Each row of a before or after table is a point. The points were changed in one or more steps. Then noise was added and the rows were shuffled. The steps act on columns, c1 being the first. Write out the steps. A step turns or swaps two columns, mirrors them in a line or flattens them onto one, adds a multiple of one to another, or multiplies or shifts one. Angles are multiples of 10 degrees, from the lower column toward the higher: turns from -170 to 170, lines from 10 to 170 but not 90. Use the fewest steps. Two steps may share a column if one is a turn and the other turns, adds or multiplies; they go together, in the order done. Otherwise the lowest column goes first.

Before, 14 rows:
[[ 0.33 -0.33  0.63]
 [ 0.05  0.52 -0.18]
 [ 0.39  0.36  0.21]
 [-0.51  0.59 -0.22]
 [ 0.04  0.08  1.20]
 [-0.23 -0.34  0.08]
 [-0.59  0.43 -0.10]
 [ 0.14 -0.48  0.67]
 [ 0.40 -0.32  0.65]
 [-0.18 -0.30 -0.18]
 [-0.79  0.19 -0.15]
 [ 0.48  0.39  0.20]
 [-0.11  0.54 -0.05]
 [-0.57  0.02 -0.23]]
After:
[[ 0.41 -0.05 -0.16]
 [-0.30 -0.35 -1.03]
 [-0.46  0.21  0.12]
 [ 0.21 -0.58 -0.56]
 [ 0.32  0.57  0.00]
 [-0.39  0.41 -0.03]
 [-0.55 -0.17 -0.14]
 [-0.60 -0.24  0.00]
 [ 0.01 -0.64 -0.49]
 [-0.27  0.78  0.00]
 [ 0.02 -0.60 -0.46]
 [ 0.37  0.00  0.06]
 [-0.07  0.71 -0.11]
 [ 0.22  0.84 -0.13]]
Steps: turn c1 and c3 by 160 degrees; turn c1 and c2 by 60 degrees

Before, 13 rows:
[[ 0.24  0.10 -0.26 -0.17]
 [-0.26 -0.48  0.04  1.08]
 [-0.13 -0.31  0.15 -0.21]
 [ 0.10 -0.41  0.51  0.14]
 [ 0.28 -0.42  0.08  0.20]
 [-0.29  0.19 -0.14 -0.18]
 [-0.15 -0.35  0.68 -0.12]
 [-0.23  0.70  1.01 -0.18]
 [-0.27 -0.25  0.55 -0.07]
 [-0.08 -0.41 -0.25 -0.11]
 [-0.39  0.32 -0.21 -0.04]
 [-0.30  1.33 -0.36  0.10]
 [-0.13  0.31 -0.09  0.91]]
After:
[[ 1.35 -0.19 -0.23 -0.04]
 [-0.43  0.02  0.34  0.02]
 [ 0.72 -0.02  0.76 -0.02]
 [-0.13  0.36  0.38  0.02]
 [-0.51 -0.11  0.06 -0.02]
 [ 0.34 -0.01 -0.06 -0.01]
 [-0.01 -0.26 -0.19  0.00]
 [-0.37  0.21 -0.17  0.00]
 [-0.24  0.23  0.08 -0.01]
 [ 0.43  0.28 -0.13 -0.02]
 [-0.37  0.41  0.05 -0.02]
 [ 0.30  0.18 -0.10  0.02]
 [-0.29  0.25  0.46  0.01]]
Steps: turn c1 and c2 by -110 degrees; multiply c3 by 0.7; multiply c4 by 0

Before, 14 rows:
[[-0.38  0.20 -0.46 -0.53 -0.56 -0.01]
 [-0.69  0.28  0.26  0.50  0.36 -0.33]
 [-0.54 -0.16 -0.03 -0.65 -0.21  0.38]
 [-0.31  0.09 -0.37 -0.67 -0.30  0.36]
 [-0.51 -0.07  0.43  0.86  0.10  0.06]
 [-0.55 -0.44  0.34  0.71  0.42 -0.47]
 [ 0.48  0.45  0.03 -0.06  0.20  0.24]
 [ 0.08 -0.19 -0.10 -0.28 -0.08  0.20]
 [-0.48 -0.12  0.00  0.84  0.21 -0.75]
 [ 0.65  0.51  0.23 -0.74 -0.08 -0.10]
 [-0.42 -0.12 -0.13 -0.64  0.20 -0.06]
 [-0.06 -0.27 -0.31 -0.39 -0.35  0.07]
 [-0.86 -0.32  0.77  0.88 -0.16 -0.73]
 [ 0.30  0.26 -0.08 -0.34 -0.02 -0.04]]
After:
[[ 0.21  0.20  1.34  0.18 -0.75 -0.03]
 [ 0.36 -0.24  0.87  0.19 -0.37  0.14]
 [-0.39 -0.01 -1.24 -0.39 -0.37  0.04]
 [-0.38 -0.32 -2.03 -0.14 -0.73 -0.74]
 [ 0.12  0.11  1.16  0.30 -0.46  0.36]
 [-0.49 -0.12  0.41  0.50 -0.22 -0.07]
 [ 0.16  0.31  0.34  0.23  0.23 -0.04]
 [-0.52 -0.09 -0.30 -0.77 -0.21 -0.74]
 [-0.14 -0.13  0.30  0.57 -0.62  0.36]
 [ 0.12 -0.18  0.31  0.18 -0.04  0.26]
 [-0.80  0.26 -0.75 -0.27 -0.20 -0.38]
 [ 0.49  0.53 -0.31  0.95  0.46 -0.05]
 [-0.80 -0.50 -1.09 -0.34 -0.02 -0.44]
 [ 0.11  0.50 -0.05  0.09  0.53  0.21]]
Steps: multiply c5 by 1.3; turn c1 and c5 by 50 degrees; multiply c3 by 2.5; turn c3 and c4 by 160 degrees

Before:
[[ 0.09 -0.47  0.75 -0.21 -0.69  0.16 -0.11 -0.32]
 [ 0.13 -1.00  0.72 -0.19  0.78  0.59 -0.02  0.08]
 [ 0.15 -0.20  0.10  0.02  0.29  0.60  0.00 -0.28]
 [-0.15 -0.65  0.16 -0.31  0.34  0.15 -0.61 -0.05]
 [ 0.06  0.57 -0.13 -0.42  0.03  0.65 -0.70 -0.11]
 [-0.15  0.76 -0.20 -0.05 -0.15 -0.07 -0.18 -0.21]
 [ 0.26 -0.58  0.83 -0.11  0.00 -0.03 -0.83  0.26]
 [ 0.46 -0.07  0.14  0.67 -0.27  0.48 -0.50  0.48]
 [-0.09 -0.12 -0.16 -1.18 -0.11 -0.19 -0.04  0.28]
 [ 0.22  0.36  0.09  0.08 -0.56 -0.56 -0.25  0.08]
 [-0.58 -0.27  0.02 -0.32 -0.37 -0.48 -0.24 -0.55]
 [ 0.84  0.19 -0.49 -0.43 -0.71  0.65 -0.14  0.25]
 [ 0.38  0.48  0.00 -0.18  0.84 -0.20  0.08  0.02]
 [-0.26  0.63  0.22  0.74 -0.32  0.24 -0.60  0.63]]
After:
[[-1.20  0.36  0.02 -0.71 -0.93 -0.96  0.35  0.26]
 [ 0.27  0.41 -0.57 -0.31 -0.32  0.17  0.36 -0.21]
 [ 0.14 -0.16  0.11 -0.20  0.10 -0.69 -0.07 -0.22]
 [-0.10 -0.82 -0.05 -0.48 -0.94 -0.20 -0.37 -0.30]
 [-0.78  0.05 -0.29 -0.21 -0.74  0.38  0.24  0.12]
 [ 0.75 -0.16  0.31 -0.61 -0.47  0.65  0.15 -0.51]
 [ 0.02  0.03  0.18 -1.43 -0.26  0.22  0.06  0.35]
 [ 0.41 -0.82  0.52 -0.58  0.13 -0.12  0.26  0.02]
 [-0.58 -1.28  0.01 -0.43 -0.15 -0.08  0.13  0.24]
 [ 0.14 -0.89  0.42 -0.52  0.52 -0.59 -0.56  0.10]
 [ 0.73 -0.14 -0.69  0.38 -0.52 -0.18  0.63  0.61]
 [-0.86  0.22 -0.37 -0.49  0.64  0.00  0.10  0.07]
 [-0.64 -0.46 -0.09  0.42 -0.46 -0.67  0.39  0.43]
 [ 0.38 -0.02 -0.46 -0.71 -0.23 -0.61  0.82 -0.12]]
Steps: turn c1 and c6 by -160 degrees; multiply c1 by 2; turn c2 and c3 by -120 degrees; turn c2 and c7 by -150 degrees; shift c4 by -0.30; shift c5 by -0.20

Before (10 x 9):
[[-0.28  0.76  0.34 -0.36  0.79 -0.55 -0.26 -0.63 -0.02]
 [-0.13 -0.13 -0.68 -0.48 -0.41 -1.11  0.44 -0.03 -0.08]
 [ 0.14  0.52 -0.65  0.07  0.26  0.12  0.36  0.32 -0.12]
 [ 0.18  0.66 -0.25  0.32 -0.31  0.05  0.33 -0.54  0.37]
 [ 0.39 -0.50 -0.43  0.31 -0.09  0.14 -0.11 -0.12 -0.43]
 [-0.16  0.70  0.26  0.24  0.57  0.19  0.94 -0.52  0.04]
 [ 0.99 -0.21 -0.24  0.55  0.73  0.06 -0.11  0.25 -0.17]
 [ 0.00 -0.56  0.02  0.08  0.24  0.09 -0.44 -0.58  0.62]
 [ 0.94 -0.36 -0.61 -0.55 -0.21 -0.20 -0.06  0.44 -0.31]
 [-0.15 -0.18  0.35 -0.06  0.12 -0.59 -0.09  0.24 -0.12]]
After, 10 rows:
[[-0.30  0.07 -0.47  0.52  0.84  0.19 -0.18 -0.70  0.71]
 [ 0.00  0.48  0.12 -0.63  0.19  0.06 -0.35 -0.62 -0.15]
 [ 0.89  0.32 -0.04  0.44 -0.26 -0.66  0.06  0.42 -0.49]
 [-0.06  0.35 -0.86  0.29 -0.39 -0.87  0.39 -0.09 -0.16]
 [ 0.98 -0.39  0.11 -0.26  0.76 -0.21 -0.07  0.16 -0.28]
 [ 0.35 -0.27  0.09 -0.03  0.02 -0.35  0.07 -0.14 -0.66]
 [-0.13 -0.01 -0.68  0.02  0.07  0.32  0.05  0.22 -0.30]
 [-0.09 -0.36  0.16  0.09  0.55  0.29  1.02 -0.53  0.60]
 [ 0.12 -0.24 -0.01 -0.14 -0.26 -0.24  0.48 -0.42  0.76]
 [ 0.17 -0.32  0.24  0.18  0.22 -0.72  0.39  0.39  0.39]]
Steps: turn c2 and c9 by 60 degrees; turn c2 and c4 by 130 degrees; mirror c3 and c6 in the line at 50 degrees; shift c7 by 0.10

Before, 13 rows:
[[ 0.56  0.57  0.29  0.08  0.08 -0.52 -0.52  0.43  0.59  0.33 -0.10]
 [ 0.27  0.14  0.77 -0.22  0.00  0.41  0.38  0.18 -0.56  0.14 -0.24]
 [ 0.35 -0.61  0.49  0.40 -0.35  0.06  0.03 -0.19 -0.35  0.29 -0.39]
 [ 0.38  0.96  0.47 -0.02 -0.32 -0.86 -0.25  0.92  0.24  0.82  0.42]
 [-0.44 -0.32 -0.36 -0.44 -0.10 -0.21 -0.06  0.19 -0.55 -0.09 -0.65]
 [ 0.46  0.42  0.15  0.06 -0.75  0.39  0.09 -0.15 -0.24  0.45 -0.11]
 [ 0.31 -0.44 -0.58  0.26  0.18 -0.28  0.56 -0.26 -0.03 -0.37 -0.04]
 [-0.46 -0.21 -0.42  0.22  0.19  0.41  0.14  0.75 -0.27  0.16 -0.65]
 [-0.62 -0.31 -0.25  0.39  0.38 -0.12  0.22 -0.49 -0.07  0.11 -0.07]
 [ 0.69  0.63  0.50 -0.42 -0.14  0.01 -0.57  0.26  0.29  0.63  0.23]
 [ 0.45  0.23  0.56 -0.10 -0.48  0.18 -0.55  0.58 -0.16  0.21  0.60]
 [-0.19 -0.26 -0.61  0.38  0.59  0.05  0.01  0.05 -1.09  0.19 -0.55]
 [ 0.15  0.84  0.14  0.65  0.04 -0.88 -0.44  0.01  0.48 -0.44  0.04]]
After, 13 rows:
[[-0.37  0.06  0.50 -0.55  0.14  0.44  0.86  0.08 -0.15  0.10 -0.23]
 [ 0.14  0.49  0.62  0.21  0.45  0.66 -0.20  0.12 -0.47  0.69  0.35]
 [ 0.86  0.29  0.34  0.41  0.82  0.14 -0.33 -0.06  0.60 -0.45 -0.01]
 [ 0.92  0.72  0.46  0.25  0.56  0.24  0.02  0.71  0.03  0.86  0.42]
 [ 0.64  0.15  0.45  0.65  0.51  0.42 -0.30  0.35  0.12  0.40 -0.11]
 [ 0.00 -0.67 -0.53 -1.00  0.12 -0.15 -0.33  0.06  0.40  0.16 -0.52]
 [ 0.40 -0.31 -0.76 -0.03 -0.34  0.30  0.13 -0.35  0.23 -0.39 -0.11]
 [-0.55 -0.29 -0.37 -0.17 -0.08 -0.47 -0.03  0.73  0.23  0.17 -0.55]
 [-0.05  0.52  0.80 -0.16 -0.01  0.46 -0.18  0.49 -0.03  0.14  0.71]
 [ 0.12 -0.07 -0.43 -0.57 -0.34 -0.41 -0.13  0.14 -0.34 -0.04 -0.69]
 [-0.20  0.85  0.15 -0.17 -0.05  0.56  0.20 -0.23  0.01  0.43  0.07]
 [ 0.13 -0.47 -0.34  0.05 -0.02 -0.62  0.04 -0.57  0.39  0.10 -0.14]
 [ 0.01  0.09  0.44 -0.37 -0.66  0.34  0.31 -0.31  0.37  0.24 -0.37]]
Steps: turn c1 and c6 by 80 degrees; turn c2 and c5 by 60 degrees; turn c3 and c7 by 30 degrees; swap c4 and c9; shift c8 by -0.10

Before:
[[-0.25  0.18 -0.14  0.31 -0.34 -0.48  0.05  0.03  0.48 -0.36 -0.10 -0.24]
 [-0.03  0.07  0.00 -0.69  0.26  0.77 -0.90 -0.58  0.28 -0.23  0.95  0.33]
 [-0.94 -0.20 -0.08 -0.88  0.35  0.79 -0.26  0.02  0.53 -0.60  1.05  0.01]
 [ 0.07 -0.07 -0.02  0.22 -0.93  0.15  0.41 -0.10  0.06 -0.35  0.25 -0.33]
 [-0.91  0.66 -0.90  0.49  0.10  0.32  0.36 -1.15 -0.53 -0.14 -0.25 -0.13]
 [-0.06  0.12 -0.08 -0.66  0.54  0.64 -0.38 -0.05 -0.12 -0.94  0.63  0.36]
 [-0.25  0.36  0.56  0.40 -0.63 -0.16  0.24  0.22  0.02 -0.06  0.54  0.13]
 [-0.37  0.27 -0.60 -0.06  0.07 -0.33  0.59 -0.74 -0.59  0.25  0.02 -0.22]
 [ 0.03  0.35 -0.71  0.07  0.88  0.78 -0.11 -0.55 -0.07 -0.13  0.87 -0.02]
 [-0.30  0.08 -0.21  0.06  0.54  0.48 -0.58 -0.57 -0.54 -0.30  0.64 -0.48]
 [ 0.03  0.39  0.13  0.23 -0.45  0.23  0.24  0.23 -0.19  0.42 -0.37 -0.32]
 [-0.60 -0.76  0.53  0.08 -0.09  0.19  0.27 -0.13  0.66 -0.58  0.22  0.30]
 [-0.02  0.66  0.47 -0.02 -0.24  0.08  0.50 -0.41  0.11 -0.11  0.07 -0.54]]
After (13 x 12):
[[-0.61  0.68 -0.39  0.50  0.75  0.33  0.48 -0.08 -0.45  0.25 -0.23 -0.32]
 [-0.31 -0.76  0.28  0.10 -0.55  0.22 -0.67  0.17 -0.15 -0.48  0.22 -0.01]
 [ 0.33  0.37 -1.06  0.07  0.29  0.77  0.09 -0.02  0.10  0.04  0.86 -0.33]
 [-0.65 -0.18 -0.34 -0.87 -0.07  0.77 -0.47  0.20  0.35 -0.54  1.04 -0.04]
 [ 0.00  0.09 -0.66  0.06  0.21  0.49  0.61  0.02  0.48 -0.07  0.65  0.28]
 [-0.04  0.27 -0.28 -0.05  0.56 -0.34  0.47 -0.17 -0.68  0.44  0.00 -0.11]
 [ 0.35 -0.06  0.80  0.22  0.48  0.16 -0.14  0.10 -0.41 -0.28  0.24  0.29]
 [ 0.05  0.19  0.22  0.31  0.36 -0.48 -0.48  0.14  0.06 -0.34 -0.12  0.15]
 [ 0.33  0.37  0.40  0.20  0.21  0.22  0.16 -0.09 -0.26  0.28 -0.36  0.34]
 [ 0.27  0.08 -0.21 -0.67 -0.24  0.75 -0.12  0.02  0.97 -0.01  0.95 -0.28]
 [ 0.24  0.12 -0.48 -0.67 -0.32  0.66  0.18  0.30  0.35 -0.81  0.62 -0.35]
 [ 0.26  0.65  0.29  0.00 -0.06  0.07 -0.19 -0.01 -0.46  0.05  0.06  0.71]
 [ 0.06  0.36  0.77  0.40 -0.33 -0.15 -0.06  0.06 -0.23 -0.12  0.53  0.17]]
Steps: shift c1 by 0.30; turn c3 and c12 by 150 degrees; turn c3 and c5 by 110 degrees; mirror c7 and c9 in the line at 130 degrees; flatten c8 and c10 onto the line at 110 degrees

Before (13 x 14):
[[-0.25  0.21  0.05 -0.13 -0.68  0.20 -0.38 -0.03 -0.56 -0.05  0.04  0.59
   0.72  0.74]
 [-0.92  0.20 -0.41  0.05 -0.27  0.69  0.59 -0.52  0.24 -0.38 -0.40 -0.30
   0.44  0.01]
 [-1.18  0.13 -0.36 -0.12  0.35  0.50 -0.44  0.24  0.46 -0.59 -0.07  0.31
   0.09  0.37]
 [-0.48 -0.07 -0.13  0.52 -0.61 -0.29  0.03  0.32 -0.25  0.41 -0.16  0.05
   0.41  0.16]
 [ 0.10 -0.43  0.42  0.63 -0.36 -0.31  0.78 -0.18  0.10  0.60  0.85  0.60
   0.47  0.35]
 [-1.10  0.03  0.75  0.11  0.41 -0.13  0.53 -0.36 -0.44 -0.07 -0.14  0.16
  -0.52 -0.28]
 [-0.21 -0.10 -0.04  0.31 -0.30 -0.36 -0.53  0.21 -0.63 -0.02  1.01 -0.64
  -0.58  0.57]
 [-0.46 -0.40  0.81  0.50 -0.32  0.60  0.78  0.23 -0.27 -0.54  0.98 -0.02
  -0.49 -0.15]
 [-0.55 -0.24  0.89  0.18  0.30  0.27  0.31  0.51  0.27 -0.24  0.34 -0.07
  -0.14  0.77]
 [ 0.17  0.49  0.33 -0.30 -0.69 -0.28  0.11  0.59  0.29 -0.58  0.30  0.16
   0.32  0.29]
 [ 0.11 -0.33  0.13  0.64 -0.73  0.40  0.67 -0.34  0.59  0.60  0.10 -0.07
  -0.29  0.35]
 [-0.29  0.09  0.42  0.76 -0.29 -0.58 -0.37 -0.60 -0.25 -0.13  0.47  0.27
   0.64 -0.33]
 [ 0.12 -0.18 -0.26  0.86 -0.01  0.47  0.60 -0.42 -0.26  0.53 -0.16  0.19
   0.03  0.43]]
After, 13 rows:
[[ 1.06 -0.29 -0.05  0.12 -0.23 -0.36 -1.08 -0.20 -0.64 -0.01  0.05 -0.24
  -0.57  0.56]
 [ 0.82 -0.78  0.41  0.07 -0.26 -0.29  1.57 -0.24  0.11  0.58 -0.28  1.00
   0.48  0.37]
 [-0.08 -0.40 -0.14  0.29 -0.64 -0.29  0.01 -0.04 -0.27  0.41  0.48  0.47
   0.39  0.16]
 [ 0.05 -0.11  0.73  0.08  0.56 -0.12  1.06 -0.41 -0.41 -0.06  1.11  0.57
  -0.53 -0.28]
 [-0.23  0.09 -0.40  0.21 -0.13  0.68  1.20 -0.48  0.24 -0.42  0.98  0.13
   0.43  0.02]
 [ 0.09  0.21  0.03  0.09 -0.54  0.21 -0.76 -0.52 -0.53 -0.03  0.24  0.97
   0.72  0.72]
 [-0.17 -0.80 -0.28  0.39  0.14  0.48  1.21 -0.50 -0.29  0.53 -0.12  0.59
   0.03  0.44]
 [ 0.42 -0.31  0.88 -0.07  0.06  0.27  0.64  0.71  0.26 -0.21  0.46  0.31
  -0.14  0.76]
 [ 0.14  0.18 -0.36  0.02  0.15  0.49 -0.87  0.60  0.42 -0.57  1.20  0.74
   0.12  0.36]
 [ 0.25  0.51  0.32  0.20 -0.89 -0.29  0.23  0.44  0.28 -0.59 -0.22  0.54
   0.31  0.31]
 [ 0.48 -0.51  0.38  0.58 -0.02 -0.56 -0.74 -0.83 -0.23 -0.14  0.18  0.65
   0.65 -0.32]
 [ 0.09 -0.69  0.15  0.16 -0.67  0.42  1.32 -0.30  0.57  0.65 -0.15  0.33
  -0.32  0.36]
 [ 1.05 -0.62  0.83 -0.01 -0.31  0.61  1.54  0.00 -0.25 -0.53  0.25  0.39
  -0.50 -0.16]]
Steps: turn c1 and c11 by -100 degrees; turn c2 and c4 by 50 degrees; add 0.5 times c9 to c8; turn c5 and c8 by 20 degrees; multiply c7 by 2; shift c12 by 0.40
